Each row is a point. The window is the flat piece filled in between its corners: a triangle in 3 columns, a solid with four corners in 4, and so on. A path goes straight from each point to the next, and from the last back to the first. After which points does the path pass through the window?
(in the rows, 128 means zero)

Window (3 x 3)
[[169  49 142]
 [155 183 125]
 [ 91  74 106]]
Path:
(1): [125  69  51]
(2): [184 144  88]
(3): [142 169 182]
(4): [131 103 192]
(5): [171  93 118]
(6): [176 104  70]
(7): [151 111 168]
(8): [135 195 142]
(9): [167 183  67]
(10): [117  77  56]
(11): [ 88  76 135]
(12): [ 74  83 159]
Through the window after points: 4, 6, 10, 12

Window (3 x 3)
[[ 60  87  96]
 [134 166 116]
 [187 154 110]]
Path:
(1): [170 126 160]
(2): [187 168  78]
(3): [ 69 133  55]
(4): [ 62  90 147]
(5): [135 136 164]
(6): [158 181  68]
(7): [ 82 128  47]
(8): [ 60  68 135]
(9): [ 61 101 161]
(10): [ 96 107  38]
(11): [ 96 126  89]
(12): [103 123 141]
Through the window after points: 1, 5, 7, 9, 11

Window (4 x 4)
[[109 184  58  87]
 [198  62 141 195]
 [109 104  95 122]
 [ 89 201 226 113]]
Path:
(1): [177 106 169 131]
(2): [146 130 166 202]
(3): [131 133 128 213]
(4): [176  92 154 135]
(5): [155  86 141  95]
(6): [ 91 129 125 203]
(7): [126 120 102 176]
(8): [200  98 124  73]
Through the window after points: 3, 7

Window (4 x 4)
[[104 100  82 110]
 [126 181 142 106]
 [ 54 166 141  99]
 [209  34 191 175]]
Path:
(1): [124 151 130 197]
(2): [122  87 176  95]
(3): [142 129 167  40]
(4): [114 158 128 146]
(5): [172  66 145 210]
(6): [180  60 177 120]
(7): [101 138 160  80]
(8): [ 70 157 131 145]
Through the window after points: 1, 3, 5, 7

Window (6 x 6)
[[ 26 102 107 191 102 156]
 [204 142 152  73  91 150]
 [216 159 110 165  40 118]
 [ 39 120 128 213 200 145]
 [215 126  39  94 156  97]
 [134  51 150 151 149 160]]
Path:
(1): [132 151  79 162 152 179]
(2): [219 165  93 135 109 195]
(3): [172 111 152 126  86  66]
(4): [142 112  85 134 150  81]
(5): [153 128  67 138 145 172]
(6): [169 120 104 171 107 176]
(7): [148 117 148 150  98  76]
(8): [106 110 128 148 159  59]
Through the window after points: 4, 6

Window (6 x 6)
[[ 75  86 116 231 161 106]
 [160 140 137 118 136  92]
 [ 64 188 169  73 195 100]
 [123 119 201  64 118  72]
 [167 125  65 130  16 123]
 [107  68  95  95 137  90]]
Path:
(1): [ 95  93 150 100 146 182]
(2): [100 111 132 107 120  52]
(3): [139 151 120 127 109  44]
(4): [159 125 137 114 136 127]
(5): [131  81 130  96  93 170]
(6): [120 140  97 117  86  46]
(7): [ 89 122 116 164 130  34]
(8): [108  77 176 153 157 169]
(9): [124  83 124  98 144 140]
(10): [102 107  86 123 122   7]
(11): [102  93 102 107 132  64]
(12): [130  70 134  96 141 148]
(13): [121  74 108  94 138 146]
(14): [102  97  96 117 115  30]
(15): [132 152 116 128 117   9]
(16): [162 119 156 109 146 167]
Through the window after points: 3, 7, 9, 11, 13, 15

Window (8 x 8)
[[118  95 127 145 139  89 114 126]
 [ 66 110 143 115 189 154 167 126]
 [100 107 156 105  93 135 145 124]
 [107  88  89  95 125 120 176 150]
 [ 90  63 117 157  94  81 235 136]
 [210 218 123 144  86 142  99  85]
 [  7 143 111 114 149 157 142 155]
 [165 213 152  99 125  92 107 110]]
Path:
(1): [118 119 124 120 128 135 160 180]
(2): [134 121 129 133 107 128 164 142]
(3): [ 79 123  96 103 105  84 158  66]
(4): [ 93 124 116 106 110 123 161  92]
(5): [122 151 144 133 119 120 163 180]
(6): [108  95 137 140 125 130 187 201]
(7): [ 60  92 121 114 130 100 179  99]
(8): [103 143 109  91 121 104 138  47]
(9): [134 140 155 131 131 126 146 182]
(10): [160 162 160 140 109 132 143 191]
(11): [145 149 131 108 106 118 128  81]
(12): [ 77 112  86 105 116 111 165  86]
Through the window after points: 2, 8, 12

Window (9 x 9)
[[ 91  82 124 150  53 111 249 170 129]
 [154 163 208 159  80 197 218 128 108]
 [204 185 152 165  99 153 118 165 136]
 [170 123 122 121 226  76 130  77  46]
 [ 96 176 136 109  49 102  92 144 121]
 [161 200 125 122 206 155  81 122 141]
 [143  91 203 185 134 180 137 229  81]
 [166 170 102 160 128 181 119  33  71]
 [181  86  64  42 111 150 157 125  66]]
Path:
(1): [193  97 173  98 161 158  78  66 132]
(2): [173 167  93 100 143 151 132 157  40]
(3): [127 163 131 139 105 156 171 139  83]
(4): [145  80 183 109 116 122 130  88 140]
(5): [190  97 156 141 127 144 124  76 146]
(6): [164 160 120 133 135 171 160 127  66]
(7): [164 216 121 153 129 140 151 165  68]
(8): [194 134 151 156  97 170 107 105 146]
(9): [169 105 157 124 149 111 121  86  98]
(10): [129 193  95 137 178 106 141 163  43]
(11): [134 182 116 135 118 125 148 174  59]
(12): [161 111 145 106 105 140 131 139 133]
Through the window after points: 7, 9

Window (9 x 9)
[[102  74  56 116 115  82 129 192 140]
 [ 77 158 235  58 155 123  41 160 117]
 [ 56 104 141 219  97  58 106  96 146]
 [ 77 108 167 211 211 199 132 111 164]
 [108 160  54 210  26 156 146 152 135]
 [149 117 153 119  98 249 155 106 119]
 [ 87 162  19  97 114 126  89  75 127]
 [145 113 131 108 151 236  16 142 113]
 [147 162 169  99 140  83  84 139 126]]
Path:
(1): [121 137  95 158 116 106 119 152  59]
(2): [107 134 122 132 155 147  94 152  73]
(3): [127 131 118  96  73 155 110 136 217]
(4): [104 156 137 147  82 180  90 102 238]
(5): [107 133 117 172 131 155 104 127  57]
(6): [ 92 109 103 191 134 155 109 118  73]
(7): [126 110 113 137 104 146  90 127 231]
(8): [124 115  97 141  92 182 108 117 226]
(9): [115 130  94 160 105 173 127 123  93]
(10): [103 128  89 163  82 103 114 140  39]
(11): [108 126  85 119  76 132 109 149 198]
(12): [114 142 124 122  86 134 103 142 213]
Through the window after points: 12

Window (11 x 11)
[[ 88 113 107 121 186  56 132 156 123 146 150]
 [140 156 223 192  67  84 116 174 189 119 125]
 [ 45 206  84 121 170 235 161 167 205 139  73]
 [132 102 145  71 136 140  70 104 157  98 196]
 [ 58  73 110 134  63 154 113 168  57 201  89]
 [ 93  85 170  66 147 133 133 103  42 168 154]
 [179  65  94 166  96 150 191  95 150 137 160]
 [149  99  77 113   8  63 195 112 125 158 165]
 [222 149  80 151 119 184 126 123 153 124 179]
 [144 106  95  62  63 155 195 177 158  92 174]
 [180  77 184  92 220 206 117 103 160 238 125]]
Path:
(1): [142 116 140 141 111 109 113 122 139 137  99]
(2): [167 100  94  91  86 112 129 129 123  78  75]
(3): [ 86 122 129 153  88 126 153 148 151 159 235]
(4): [ 98 122 116 141 109 158 173 160 156 191 249]
(5): [138 112 118 103 126 138 155 140 131 143 102]
(6): [144 101 130  96 135 154 136 137 128 123 127]
(7): [ 70 135 150 134 151 183 152 160 143 178 233]
(8): [109 117 137 122 119 168 156 123 154 174 233]
(9): [165 101 125  81 141 138 133 123 144 118 103]
(10): [161  94 119  96  75 134 151 104 127 121  96]
(11): [130 116 121 132  79 183 154 140 135 180 204]
(12): [127 110 112 151 120 174 143 132 154 175 210]
(13): [155 115 112 117 120 143 128 127 136 127 128]
(14): [152 125 130  96  99 174 124 118 154 110  97]
(15): [ 89 134 133 155 103 183 162 149 167 188 205]
(16): [123 130 170 166 116 145 122 143 143 185 189]
Through the window after points: 12

Window (11 x 11)
[[119 154 105 166 119 160  89 106 134 133  79]
 [188 128 111 101 121 103  80 128  22  90  95]
 [ 97 159 198 140 129 120  67 118 146  60 165]
 [ 87 142  55 130 154 127 103 148 108 104  80]
 [117 160 123  97 135  72 165  88 134 146  94]
 [ 80 196 127 175 111  89 138 186  49 106 122]
 [126 168 107 156 138 115  74 192 182 106 109]
 [117  61 104 112 119  91 162 131 153 138  91]
 [ 89 107  45  89  75 121 143  63 119 152 116]
 [ 43 107 101 123 141 108   7 152 163 136 129]
 [162 136 163  85 141 144 117 138 122 124 124]]
Path:
(1): [116 126 117 152 155 113  82 100 125 107 170]
(2): [ 91 155 143 103  89 119 111 125 125  96 103]
(3): [ 90 143  95 108 101 124 116 117 124 117  63]
(4): [117 129  59 134 170 103 113 134 106 125 147]
(5): [ 94 122 100 135 143 102  68 136 148 139 137]
(6): [ 57 138 124  94 120 104  75 131 134 118  82]
(7): [ 73 169 138 112  90 101  96 180  88  99  73]
(8): [108 150 101 172 146 106 109 141  96 126 150]
Through the window after points: 1, 3, 5, 7

Window (12 x 12)
[[181 139  43 127 165  67  90 206 105  94 171 108]
 [ 90  25 160 124 130 179 168  94 224 123  75 161]
 [121  83 192 180 134 176 125 120 121  59  11 237]
 [ 99  61 111  89  55 153 139 130  54 224  92 142]
 [189 214  56  90 187 154  84 169 128 139 123 135]
 [ 97 103  79  74 103  86 119  55  40 148 124 114]
 [217 183  80 115 135  89 176 145 130 161 138 126]
 [ 71  72 114 142  22 153 134  77 197 165  49 194]
 [106 122 204 146 164 111 116 159 229 123  13 188]
 [ 24  97  58  99  34 160 214 102  73 190  42 116]
 [ 34  87 204 131  43 172 164 102 193 131 119 152]
 [117 133 145 211 202 137 119 137 180 146 102 202]]
Path:
(1): [107 134 113 118 139 102 132 126 155 119  97 196]
(2): [115  94 144 110 139 134 139 140 128  90  89 226]
(3): [128 105 143 194 110 162 113  99 115 117  28 131]
(4): [117 114 156 200 111 185  93 112 130 123  38 106]
(5): [112  97 138 110 116 137 148 133 129 129  83 211]
(6): [ 94 125 116 126 138 119 127 151 161 145 110 240]
(7): [124  88 126 191  90 158 128  85 170 146  64  95]
(8): [143 126 112 165 146 122 104 144 139 130 110 115]
(9): [121 125  84 105 160 110 145 165 144 134 125 228]
(10): [ 97 117 130 120 132 121 144 146 160 124  72 191]
(11): [140 123 160 171 135 151  98 131 159 159  33  96]
(12): [139 107 120 168 113 161 124 119 123 131  70  62]
(13): [ 92 125  94  75 145  96 147 145 109 141 135 215]
(14): [ 80 106 174  97 103 137 174 137 147 120  95 249]
(15): [117 102 158 170 119 152 115 116 167 118  50 131]
(16): [183 110 116 201 123 198  97 110 134  82  78  70]
Through the window after points: 2, 4, 6, 8, 10, 14

Window (12 x 12)
[[160 100 126  12 126  76  79 118 199 157  44 144]
 [ 99 104 116 119 124 188 103 138 101 156 203 145]
 [ 84 147 167 122 118  79  82 147 109 115 105  96]
 [ 95 145 179  98 100  88 136  75 128 148 134 132]
 [147 169 159  96 138 157 121 119  76 112 152 122]
 [125 138 117 142  95 111 144 100 118 112 120  63]
 [ 58 127 107 125 191 173 167 122  65 106 191 142]
 [170 168 124 104 129  17  37  68 174 189   7 167]
 [130 109 162 140 184 152 152 150 132 141 184 134]
 [108 154 149 111  93 139 142 145 144 145  66 141]
 [121  85 146 131 135 129 151 133  41 140 149 143]
 [125 170 117  90 119  75 138 151 112 174 134 119]]
Path:
(1): [130 121 159 134  64  64 105 135 146  92 132 179]
(2): [126 148 139  76 151 137 114 107 113 190  97  66]
(3): [117 111 160  75 163 115 122  97 134 221  82 114]
(4): [147 114 118  71 105  94 101 133 145 105 102 143]
(5): [154 116 121  93 110  82 130 110 155 131 123 186]
(6): [113 151 181  92 145 121  64 134 119 174  66  47]
(7): [ 90 130 129 110 171 160 151 106  77 150 139 124]
(8): [ 87 118 116 141 141 117 139 166 107  65 207 165]
Through the window after points: 3, 7

Window (14 x 14)
[[114 221 110  74 183 216  71 164  96 115  24 198 122 112]
 [136 153 161  87 138  92 140  74 121 161  81 106 178 137]
 [159 167 192 183  79  54 151 186  85 120 131 174 203  97]
 [190 138 153  68 163 180 172 146 112 116 103 169 134 136]
 [160 114 103  63 111 146 137 150 203 141 100 136  55 127]
 [187 104  26 216 198  76  88 168 201 137 111  82 194 121]
 [115 117 129 160 146  17 135  72 140 130 158 190 225  96]
 [118  98 180  66 135 130 109 121  99 153 136 125 146 136]
 [146 122 138 107 111 206 115 111 127 119  65 126 150 120]
 [  7 213 138 117 162 193 105 109 196 134 163  82 155 147]
 [198 166 128 122 145 162  91 110 114 157 127 126 159 101]
 [130 166 170  98 114 145 102  91 108  80 134  95 134 165]
 [171 123 210 118 131 139 125 112 123 148  64 183  92 152]
 [ 85 176 150 166 133 153 138 112  81 124 101  95  97 112]]
Path:
(1): [130 157 173 107 158 101 116 118 135 102 105 119 142  78]
(2): [137 146 119 113 135 127 128 129 119 164 120 162 151 161]
(3): [127 158 150 120 117 121 134 138 108 136 106 148 157 152]
(4): [126 114 182 115 152 119 101 124 141  80 103 113 142  63]
(5): [150 170 173 126 167 125 129 133 136  73  75 105 127  72]
(6): [132 138 106 141  92 128 123 112 113 203 143 167 188 182]
(7): [ 92 167  80  99  98 148 136 148 100 155 102 180 155 199]
(8): [139 144 186 122 166 142 111 117 167 106 100 105 125  73]
(9): [161 121 183 126 199 169 111 120 176 120  68 101 142  43]
(10): [144 154 111 121  90 112 125 128  79 136 113 169 157 171]
(11): [136 142  87  93 107 183 127 118 112 166 104 153 119 190]
(12): [137 167 167 118 160 142 106 129 149 100  77 137 141  88]
Through the window after points: none

Window (14 x 14)
[[ 85 169  58 196 109 133  97 133 163  90 146 128 102  84]
 [131  98 107 105  82 179  73 109 123 159 117 151 146 136]
 [149  82 102  94  78 110 162  92 147 115 174  97 167 171]
 [106 103 103 165 169 174 249  82 120 134  95  95 102 157]
 [158 159 162  51  94 113 221 174 156 115 114 228  93 108]
 [116 123 119  88  64  56 143 102 125 176 126 126 142  65]
 [142 189 115 118  94 155 129  30  99 102  78 105 141 159]
 [195 164 129 142 160 136 140 170 134 170 163 104 134  63]
 [132  55 113 120 125 129 150  84  88 115 155 117 113 122]
 [144 133 186 126 126  87 102 142 193 180 119  36 113 151]
 [ 39 177  51 113 189 153 144 156 168  62 194 106  98 173]
 [103 126 126 112  96 141 157  24 147 127 167 107 125 152]
 [ 80 142 173 177 173 144 190 131 164 104  96 199 145 156]
 [184 104  71  76 175  97 143 116 181 133 194 121 127 119]]
Path:
(1): [110 143  81 152 126 135 159 126  87 135 182 156 103 150]
(2): [115 130 124 140 122 118 161 122 139 130 139 159 114 149]
(3): [118 139 139 112 141 160 161 129 162  91 104 154 143  96]
(4): [108 128  88  85 137 161 153 118 182  92 154  97 162  57]
(5): [118 148 102 128 148 117 139 138 136 128 164 131  94 185]
(6): [141 145 113 108 113  99 154 101  93 158 132 138 121 173]
(7): [128  76 138 106 133 176 189 101 195  97 133 104 134  61]
(8): [127 117 117  82 123 151 145  75 186  95 104 106 151  90]
Through the window after points: 2, 4

Window (14 x 14)
[[ 72 157 185 141 102 104 165 167  75 249 146 117 136 157]
 [134 101 125 108 134  73 177 216 176 108 126 131  13 118]
 [ 71 113 115 138 167 131 153 235 163  97  97 157  71 184]
 [160 137  84 144 192  99 187 244 149 104 128 156 100 127]
 [201 137 101 139  69 141  82 127 221  74 112 130 171 160]
 [101 111 137 203 172 146  26 163 102 202 133 104 102 134]
 [ 75 207 107  68  69  99 151 188  88 186  90  59 128 109]
 [132 132 102  68 156 125 119 191 128  56 181 124  92 160]
 [ 96 152  95 109  62 156 177  71  53 159  93  68 126  96]
 [ 72 150 105  59  94 107 151 114 132 205 102 138 152  81]
 [183 157 131 174  95  73  71 117 152  40  73 204 147 136]
 [177 146  64 181 116  98  96 180 157 115 116 231  60 189]
 [157  69  71 138  79  90  78 170 131  71 121 133 167 158]
 [ 44 195  91 118  70  58 168  98 149 172 142  71 162 112]]
Path:
(1): [102 147 115 125  99 126 127 163 136 127 125 134 129 110]
(2): [117 151 134 162  59 150 112 194 169 151 150 149 117  23]
(3): [131 132  82 121 158  65 159 146 116 131  62 117 123 218]
(4): [136 140  92 122 152  99 147 163 142 140  97 130 123 158]
(5): [ 69 147 140 133  64 136 104 213 124 118 151 143  99  74]
(6): [152 120 103 143  72 135  98 177 162  76 145 158 141 111]
(7): [154 110  79 117 128  63 101 121 137 127  73  90 152 218]
(8): [162 130 114 153 135  86 102 139 148  90  92 147 134 188]
(9): [130 134 113 162  89 127 123 183 158  74 153 232  98  54]
(10): [101 159 101 177  45 177 127 189 130 144 132 145 142  98]
(11): [138 127 109  79 197  32 121 130 160 122 106 115  97 184]
(12): [127 127  96 103 164  97 130 138 152 184  75 124 122 162]
(13): [ 76 169 109 117  27 122 133 156 110 132 166 181 123  59]
(14): [ 97 142 103 149  78 145 125 189 141 137 153 139 117 107]
(15): [143 147 105 126 125  86 131 157 132 141  85 121 112 151]
(16): [143 130  98  99 148  58 133  95 116 186  91 108 108 181]
Through the window after points: 4, 6, 10, 12, 16

Window (14 x 14)
[[146  63 125 113 123  30 158 149 179 142 139 155 157 170]
 [ 93 149  85 125 125 127 110 134  97 114 100 199 125 172]
 [134 211 157  31 158 128  69 163  94 129 186 152 127 169]
 [110 101 168  77 170 103 165 162 118 104 100 121  85 138]
 [145 145  63 163 134 123 120 107  95  59  79 149 101 167]
 [ 98 158 181 170  81 177 121  49 143  80 106 131 165 146]
 [122 138 135 129  92  88 116 165  41 145 106  96 165 188]
 [103 151 129  84 153 172 109  81   7 169 171 140 123  93]
 [124 129 145 200 109 100 153 128  99 134  91 138  91 189]
 [115 159 107 127 111 174 171 109 129  86 148 139 146 149]
 [134 154 176 132  89  86 143 170  91  80 113 126 126 115]
 [163 117  93 114 167 178 131 160 121 141 113 169 143 152]
 [169 122 152  57 113  78 174 134 158 121 112 173 125 173]
 [ 94 133 113 131  53  39 137  82 118 184  90  95  81 100]]
Path:
(1): [117 177 127 123 144 104 146 110 102 129 137 149 163 140]
(2): [124 155 144 125 126  97 150 132  96 110 100 131 144 132]
(3): [132 121 157 136  69 132 106 150 110  99 136 137 120 164]
(4): [126  96 154 111  94 130 141 132 110 111 139 143  93 162]
(5): [117 170 107 154 175  57 161 139 125 142  68 122 154 148]
(6): [120 149 130 141 126 102 152 108 110 133  87 132 140 131]
(7): [114  87 141 130  69 131 132 139  96  91 156 140  78 172]
(8): [143 105 100 132  75 173  89 134 100 108 103 150  94 179]
Through the window after points: 2, 4

Window (14 x 14)
[[162  88 118 163 133 158 104 214 117 160 104 134 106 163]
 [ 74 184 165 183 134 126 148 153  62 192 139 104 136 182]
 [141 177 151 162 216 129 169  66  55  91  87 150  97  95]
 [108 114  73 197 166 181 148  22 111 109  98 117 118 160]
 [181 140 147  75  64 175 102  74 206 111  94 105 190 147]
 [167 139 100 198 234  75 110  52 181 142  55 108 153 187]
 [160 168  37 118 202 104 131 109  76 148 152 169 162 161]
 [ 72 135 150 143 124  89 135 120  93  75 144 120 209  36]
 [ 89 104 201  70 125 103 146 185 113 186 126 130  28 189]
 [184  96 174 208  41 127 192 111  43 171  74 163 128 111]
 [149  93 166  99 163  63   9 149  86 177 153  84  69 155]
 [101 126 206 112  76  63  97 150  78  59  60 129 166 127]
 [ 58 192 130 134 130 141  96 156 150 158 242 173  71 172]
 [195 146 104 133  77 123 112  81 191 135 119  45  79 180]]
Path:
(1): [129 137 111 147 103 124 120 102 117 157  80 127 126 121]
(2): [154 121 163 153 120 140 137  99 113 123 129 123 144 159]
(3): [144 137 156 154 134 122 139 109 139  90 217 124 132 196]
(4): [ 69 184 105 120 129 140  75 139 140 208  83 164  87 114]
(5): [120 165  99 134 120  86  95 126 113 164  65 139 117 104]
(6): [161 105 204 138 172 124 152 131 119  98 181 110 140 203]
(7): [143 120 173 156 156 115 128 115  90 100 131 141 152 175]
(8): [122 150 112 147 106 124 128 124 107 189 102 146 119 112]
(9): [117 156 111 145 149 103  98 115  91 153   7 122 120  78]
(10): [171  78 162 136 127 122 138 147 120 129 155 105 126 202]
(11): [179 101 163 174 175 126 158 107 124  78 169 108 144 219]
(12): [104 158 105 115 146 114  96 109 121 163 100 119  95 127]
Through the window after points: 1, 3

Window (14 x 14)
[[147  84  80 133 158  94 112 205 126 123 105 187  75 151]
 [184 136  64 147  39 116  97 146  17 211 110  13 145  78]
 [128  62 160 185 126 204 167 167 145 134 127 106 114  75]
 [ 95  58 116 126 208 102  90 127 108 121 147 138 161 121]
 [ 48 136 159 151 143 101 140 179 141 142 124 201 142 146]
 [137 123 120 117 130 122  88 113 172 129 144 177 123 184]
 [129 169 139 136 184 113 127 125 123 128  88 157  65 119]
 [157  91 161 192 185 147 195 179 180 125  57 111 176 147]
 [186 193  41  75  68  98  99 170  81 122 125  81 152  46]
 [180 165  13 127  81  89 183 145  94 201 165  44  96  68]
 [213 155  83 114 102 129 144 147  36 194 153 132 162  76]
 [106  73 107 143 165 116 133 112 180 134  43 220 140 113]
 [130  62 182  96 121 121 199 155 127 148  99 104 110 123]
 [102  83  85 112 191 211 171 169 145 146  53 128 132 159]]
Path:
(1): [111  91 118 145 171 129  87 162 140 171 131 143 109 117]
(2): [100 143  70  36 219 133  76 163 210 196  99 143  94 110]
(3): [134 105 139 183 133 148 178 145  85 110  92 137 124 134]
(4): [148 134  98 154 131 106 155 150  72 123 106  95 135 124]
(5): [178 119  90  76 110 142  79 154 158 249  96 148 137  83]
(6): [150 110 122 121 133 151 110 173 168 192 120 120 112  89]
(7): [128 121 101 152 126  64 171 106  72  80 102 161 127 141]
(8): [ 82  99  94 129  96 124 154 110  62 104 105 108 119 133]
(9): [165 114 100 129 134 129 135 180 134 173 115 120 141 102]
(10): [135 155 131 115 124 141 116 134 153 191 131 117 146 101]
(11): [133  78  46 140 130  84 154 177  29  88 103 147  72 109]
(12): [129 107 116 111 141 106 154 128 116  99 116 150 154 148]
Through the window after points: 2, 12

Window (14 x 14)
[[157 107 111 147  95  84 157 176 128 170 100 109 172  91]
 [209 142 135 141 126  80 103 219 163  76  68 102 168 124]
 [ 99 144 164 175 145 112 125 206 180 144  92 106 152 118]
 [ 53 118 177  20  97 149  78 115 164 142 231 203 206 121]
 [138 146 117 112  92 174 112 106 100 165 139  36  87 161]
 [160 178 108 142 145 108  77  63 170 199  97 144 109 177]
 [198 123 195 173 156  93 147 225 139 136 131 152 130  87]
 [ 67 100 192   7  71  74 139 150 179 141 216 121 142 150]
 [120 131 150 178  81 109  91 120  85 159  96 135 105 189]
 [139  91  67 195 130 116 121 110 118 123 138  66  79 174]
 [ 67 127 140  11  60 156 126 180 193 163 212 219 146 160]
 [161 125 152 111 167 108 168 168 147  94  39 149 139 103]
 [131  46 118 112 111 131  69 145 125 180 112  60  81 156]
 [187  95 181 153  89 126 152 162 209 103  82 119 153 103]]
Path:
(1): [202  93 171 124 150 106 135 163  92 147 122 109 188 227]
(2): [124 140 129 164 105 104 102 138 180 138  91 110  82  65]
(3): [157 126 144 144 119 102  98 145 133 134  86 104 100 110]
(4): [145  85 145 150 157 125 140 136 131 148 105  92 169 180]
(5): [142 121 152 118 108 135 140 153 148 147 127 132 163 155]
(6): [100 167 139 119  98  79  75 130 154 110 133 124  75  79]
(7): [105 167 151 116  83 134 104 149 166 100 139 149 108  49]
(8): [153  75 133 114 158 126 121 137 129 180 116 150 193 221]
(9): [157 118 143 132 143 128 133 153 115 169  92  95 167 179]
(10): [134 130 134 138  99  99  92 140 168 118 127 113  87  96]
(11): [114 118 157 115  96 107 116 158 145 136 147 122 107 109]
(12): [162 122 152  91 131 125 145 153 157 175 127 105 202 206]
(13): [144 112 165 123 135 128 132 176 148 158 136 147 158 152]
(14): [116 152 115  77  64  96  91 132 167 128 142 146  67  83]
(15): [124 117 146 111  92  75 103 154 157 119 126 160  86  64]
(16): [151 122 161 130 144 127 138 175 159 163 132 114 196 195]
Through the window after points: 11, 13

Window (14 x 14)
[[ 89  97 138 131 156 145 173 201 110 153 120 144 145 167]
 [157  87  86  95  80 170 103  92  67  98 247 143 123 133]
 [149 168 116 175  96 128 154 161  55  38 182 183  97 138]
 [101 109  62 110 180 155 198  87 121  85  96  70 157  76]
 [195 103 190 178 125 123 149  69 114  34 165 139 121  85]
 [138 137 104 154 153 113  71 100 165  61 115  93  91  75]
 [117 160 102  94 138 193 112 135  62 119 180  76 121  67]
 [169 145  98 148 224 132 143 111  73 110  96 227 170 137]
 [157  60 100 134 217 123 194 172  81 134  79 161 101 159]
 [206 120 123  76 110  94 140  70 115 171  71 130 185  76]
 [163 198 140  91 126 134 102 113 146 129 106 137 107 166]
 [134  84 172 114 125 115 225 142 155 150 194 197 106 120]
 [ 98 133 124 155 149 117  98  72  67 155 119 103  68 119]
 [ 77 164 177  97 108 185 147 137 113  78  57 127 111  43]]
Path:
(1): [ 88 155 176  99 155  81  72 113  72  38 155  99 160  85]
(2): [156 134  76 122 140 202 156 129  99 151 139 122 103  92]
(3): [168 161  84 160  90 178 208 109 108 172  94 154 139  77]
(4): [ 97 116 171  83 174 114  94 152 108  69 128 124 119 146]
(5): [126 118 120  96 156 138 143 140  82  79 147 128 127 120]
(6): [145 128 103 181 146 154 139  96 117 145 134 163  91 123]
(7): [207  98  98 166 111 177 157  91 114 154 116 110 127  88]
(8): [ 83 176 121  72 179 118  89 137  74  65 145 148 122 147]
(9): [135 155 146 100 152 108 128 118 121 115 131 141 129 109]
(10): [249 100  54 143 101 193 161  87  81 165  42 164 153 165]
(11): [188  98 133 185  87 166 197 114  96 150 111 164 132 102]
(12): [119 134 135  94 181 114 127 114  97  75 155 125 113 126]
(13): [123  84 125 102 175 116 142 120  84 103 135 134 128 114]
(14): [166 163 113 148 125 179 177 152 111 155  76 140  98 108]
(15): [189 127 126 184 140 193 228 170 137 168 151 158 104 120]
(16): [122  94 122  95 152 109 131 113  88  98 147 162 129 130]
Through the window after points: 1, 3, 9, 13, 15
